Every row gives one point. To make a cloud, some directions were put in groups of two or more. Within a group, all points are equally far from the middle, so they leave a hole (a ring in 2 directions, a hollow ball in 3). The other directions are filled evenly. Then the cloud was stretched, turned, moved and blurred a little. Count the holes, and give their numbers of directions, smallest first.
In the rows, zero is written as 128.

Cloud (21 x 3):
[[ 93  99 179]
 [129 133  84]
 [ 89 140 132]
 [ 99 142 157]
 [ 98  58 110]
 [149 171  70]
 [107 136  64]
 [165  73 162]
 [ 85  65 134]
 [122 139 113]
 [108 165 146]
 [178 112  82]
 [111  55 132]
 [ 60  81 143]
 [183 113 161]
 [ 89  77 153]
 [100 175  61]
 [ 93  89  92]
 [ 66 107 137]
 [108 107 103]
 [142  63 165]]
Holes: 0

Cloud (31 x 4):
[[153 101 210  96]
 [147  94 123 134]
 [152 142 166 185]
 [ 75 120  82 150]
 [122 119 191 106]
 [ 83 170  78 133]
 [ 54  90  84 134]
 [157 146 153 157]
 [158  78 148  96]
 [111 157 133 126]
 [ 74 115 197 134]
 [ 86 175  69 121]
 [109 208  79 108]
 [210 168  91  93]
 [141 182 182 120]
 [173 135 165 172]
 [159 194  80 113]
 [131 188 104 171]
 [124 149  61 170]
 [ 93 105  79 127]
 [ 64 148 142 125]
 [ 78 130 162 139]
 [118  82 161 153]
 [ 54 107 183 120]
 [108 149 178 103]
 [117 155 161 137]
 [126 102 147 175]
 [103 217  84 109]
 [ 70 178 174 138]
 [154 124 154 113]
 [109 112 169 168]]
Holes: 0

Cloud (86 x 8):
[[ 74 102 171 128 123  32  66 106]
 [122 175 124 148  90  89 166 191]
 [129 114 106 107 181  44  99  94]
 [171 178 135 135 192 123 141 125]
 [121  96 129  95 149 135 107 188]
 [ 83 173  88 118 171  66 132 120]
 [114 109 159 150  94 108 142 131]
 [125 140 141 126 205 133  91 108]
 [119 131 128 143  72 109 120 102]
 [178 148 130 153 190  67  89 106]
 [142 125 181  93  77 100 171  57]
 [ 75 178  93 111 188  76 133 146]
 [ 79 153 191 168 130 109 147 142]
 [140 144 136 163 131  84 158  95]
 [ 87 134 158 202 153  81 109 119]
 [127 141 128  60  59 132 152 125]
 [206  89 176  91 121 145 124 144]
 [114  92 185 170 129 160  92 136]
 [149  56 147  72  66 141 137 174]
 [125 144 159 131 119  51 160 108]
 [ 60 100 122 124 137 143 122  61]
 [ 71  78 111  97 128 172 138 148]
 [102 119 150  97 132 118 176 156]
 [118 191 123  90 145 152 217  53]
 [ 80 151 117 158 167 144 163 114]
 [179 186  91  87 124 148 102 123]
 [ 97 113 125 126 145  74 127 142]
 [156  85 120  73 139 145 119 154]
 [ 64 114 197 124 135 122 145  63]
 [ 83 149  75  91 135 134 145  86]
 [139 148 130 101 125 132  63 143]
 [ 61 152 152 115 147 130 176 160]
 [104 132 143  71 109 131 114 175]
 [ 99  57 167  94 106 133 140 102]
 [126 191 103 109 197 115  91 117]
 [115 164  82 172 127 123 157 166]
 [147 146  77  92 123 105 136 189]
 [107 120 187 105 182 144  75  73]
 [118 145  78 114 174 122  70 167]
 [122 158 162 140 106 199 135 173]
 [109 143 150 197 214 118  98 181]
 [ 96 114 158  68 178 110 121  95]
 [ 90 161 114 118 208  66  77 134]
 [188 131 183  98 137  36 109 143]
 [ 96 172 162 145 200 121  83 133]
 [103 116 132 132 178  99 189 124]
 [129 134  83 137 106 128 176 185]
 [ 86 157 163 176 131  96 103  90]
 [ 86 177 132 112 191  60  66 130]
 [176 207  74 134 168 103 105 166]
 [137 129  38 120 155  68 124 128]
 [ 90 163 128  98 204 112 137 189]
 [ 48 154 114 114 188 104 136 154]
 [123 162 114 185 179 110 125  99]
 [166 179  79  99 170  97 127 177]
 [109 141 100  99  66 116 121 165]
 [178 164 154 111 174 116 131 122]
 [121 137 126  96 169  92 102 150]
 [109 132 178  90  76 107 151  64]
 [168 176 145 127 109 124  91 170]
 [141 146 166 170 107  63 152 127]
 [168 147 127 180 110 121 168 180]
 [ 83 137 141  66 140 157 168 170]
 [123 154  95  70 167  98 130 106]
 [144 199 143 166 142  97 185 138]
 [131  97 127 125 175 181  85 123]
 [ 75 112 123 160 154 178 109  79]
 [104 154 147  76 132  82  99 125]
 [118 172 142 146 158  93 181  80]
 [146 165 133 167 198 110 119 113]
 [152 114 123 139 167  73  61 161]
 [144 152 126 124 119  94  88 249]
 [ 89 145 152 130 133  77 151 126]
 [159 142 134 141 123 103  62 189]
 [126 154 191 142 145 153 122 128]
 [159 125 185 120 202 110 129 136]
 [156  96 145 123 182 149 108 155]
 [112 148  90 106 127  70  57 145]
 [132  86 146 109 146  63 131 129]
 [ 77 125 152 146 177 182 117  59]
 [ 93 104 137  71 156 125  77  95]
 [ 86 109 183 135 155 145 167  69]
 [134 127 176 177 116 103 116 110]
 [136 195 147 175 156 125 183 173]
 [161 127 174 100 129  50 126 181]
 [121 173 136 141 101 165  92 114]]
Holes: 1 (2)
